Each wall is flat, endless, passes through zero and stands at right angles to its row. A trip goes straight from one point to another. Which walls does it cross, in order?
(in the rows, 128 means zero)

Walls:
(1): [ 47 149 135]
(2): [152 140 145]
(3): [144 120 108]
(4): [125 111 152]
(5): [126 153 142]
(6): [179 170 119]
Trips:
[144  86  90] to [104 131  82] => 1
[100 141 156] to [170  86 145] => 2, 1, 5, 3, 6
[125 171 119] to [120  39 139] => 2, 6, 5, 4, 3, 1
[110  98  83] to [192 109 140] => 1, 6, 2, 4

Walls:
(1): [ 93 108  73 150  83 160 167 175 100 144 125 128]
(2): [ 90 103 104 127  77 108 105 141 122 157 118 119]
(3): [161 135 143  77 111  73 126 146 129 110 104 134]
(4): [120 126  74 144 142 108 108 133 109  96 134 148]
(5): [124 155 135 115 100 110 156 154 154 107 140 127]
Trips:
[ 99 110  68 100 112 105 163 131 162 107 167  92] to [105 109 120 111 157  92 120 111 106 134 118 133] => 5, 1
[152 127 118 137 144 137 157 132  68  78 131 153] to [108 197  90 128 173 146 219  74 151 119 131 134] => 3, 5
[127 118  65  87  95 134 142 116 146 165 114 159] to [129 105 129 172 173 169 133  81 108 120 184 156] => 5, 3, 2, 1
[169  51 108 181 160 118  72 103 130 185 146 176] to [114 185 158 140 102  97 100 114 149 139 131 152] => 3, 4, 5
[137  68 145 136 146  93 134 156 101 113 139 181] to [ 62 128 151 155 101 108 161  95 146 160 152 102] => 2, 3, 5, 4
[ 86 151 155 159 117  73 116 140 182 142 150 121] to [112 178 170 143 147 190 166 109 141 137 117  92] => 3, 2

Walls:
(1): [ 84  63 218  90 106  72 114 128 108  81 192 103 121 165  98 116  99 169
 141 101  73 183 158 123 153 145 172  87 117 135 103 126 139 125 175 140
 167 170 145 133 155 127 127 119  82  79 162 140]
(2): [163 102 164 137 136 165 141 199 153 119 122 144 115 126 117 150 124 134
 154 165 186  94 148  68 128 116 168 145  79 113 169 118 118 100  99  69
 113 140 131 133 150 144 144 113 103 131 150 139]
(3): [ 93 125 138 160 128 115  80 125 132  74 152 155  96 148 135 125 156  76
  95 113 161 133 121 126 119 160  97 123 149 113 159 120 125 143  85 167
 123 132 107 122 113 118 143  97 146 175 144  23]
(4): [183  97  86 123  84 136 138 113 153 128 132 166 105 109 128 187 109 134
 145 120 103  96 149 101 143  73  74 101 119 170 141 132 106 115 125 123
 129 182  82  95 109 129 170 137 129 134 172  68]
(5): [103 122 158 152  94  75 159 169 156 104 151  90 120  88 157 144 138 113
 108  83  39 161  99 154 115 149  92  94 113 124  86  93 108 145 106  69
  88  71 128 156 127 128 113 161 115 174 187 133]
(6): [119 149 125 118 130 129 150 124 185 121 129 151 131 107 114 121 165 116
 110 138 132  93 164 128 154 135 195 122 117 137 149 163 156 183 145  96
 133 160 193 129  89 138 140 171 125 156 147 149]
(7): [150 164 138 109 163 167  81 159 188  96  84  48 148 105 134 149 173  90
 127 146 113 159 109  98 168 134  96  57 135 169  86 119 144 121 118 121
 137  69 138 142  76  79 107 155  72 171 123 145]
Trips:
[ 95 146  86 158 155 174 176 172 162 122 136 144 117 153 150 102 137 118
 146  85  93 127 182 129  63 103 113  87  97 128  99 139 121 117 126 124
 145 110 130 159 102 132 101  95 174 106 122  84] to [174 170 141 150  88  82  94 135 116 143 119 134 166 145 144 121 127  89
 129 107 184 128 161  84 117 104 188 167  95 115  94 155 105  91  76 114
 148 159  99 117 113 187 114 146 138 126 121 132] => 2, 5, 6, 3
[ 93 128 157 129 138 126 151 189 129 165 119  66 135 116 133 150 132 208
 150 163 152 132  96 136 140 100 201 148  86 140 133 110 133 145 132 177
 113 111 144 106 153 147  98 169 130 156 135 155] to [134 144 195 115 177 127 179 162  93 145 115 149  94  82 132  94  70 131
 159 167 115 145  91 134 113 152  58 139 104  88 114 161 132  68 118 151
 116 130 156 105 154 139 142 147  89 143 104 175] => 6, 7
[126 164  89 166 139 143 139 136 156  85 129 123 132 165 152 176 124 101
 137 148 133 150 124 133 137 131 132 133 136  89 137 158 110 125 118 132
  92 104 125 183 144 204 136 179  85 136 126  96] to [120  91 137 129 101 109 155 135 136 122 134 125  93 137 116 131 189 157
 116 149 146 115 126 184 158  92 105 111 158 138 155  89 143 114 124  74
 142 114 140 165  78 115  72 159 141  94 112 110] => 4, 2, 3, 1
[ 77  95 166 107 167 147 128 144 136 139 141 150 126 170 128 135 108  69
 120 122 144 142  88 123 116 128 174  89 149 112 152 149  96 128 186  51
 139 180 133 147 172 173  96 127 126 105 131 139] to [111 149 206 133 119 119 160  84 141 112  86  64 126 131 119 144 128 131
 167  85 125 125 136  97 124  85 100 148 154 168 156 122  97  98 161 116
 107  80 179 106  94 118 122 166 171 126 138 192] => 5, 7, 2
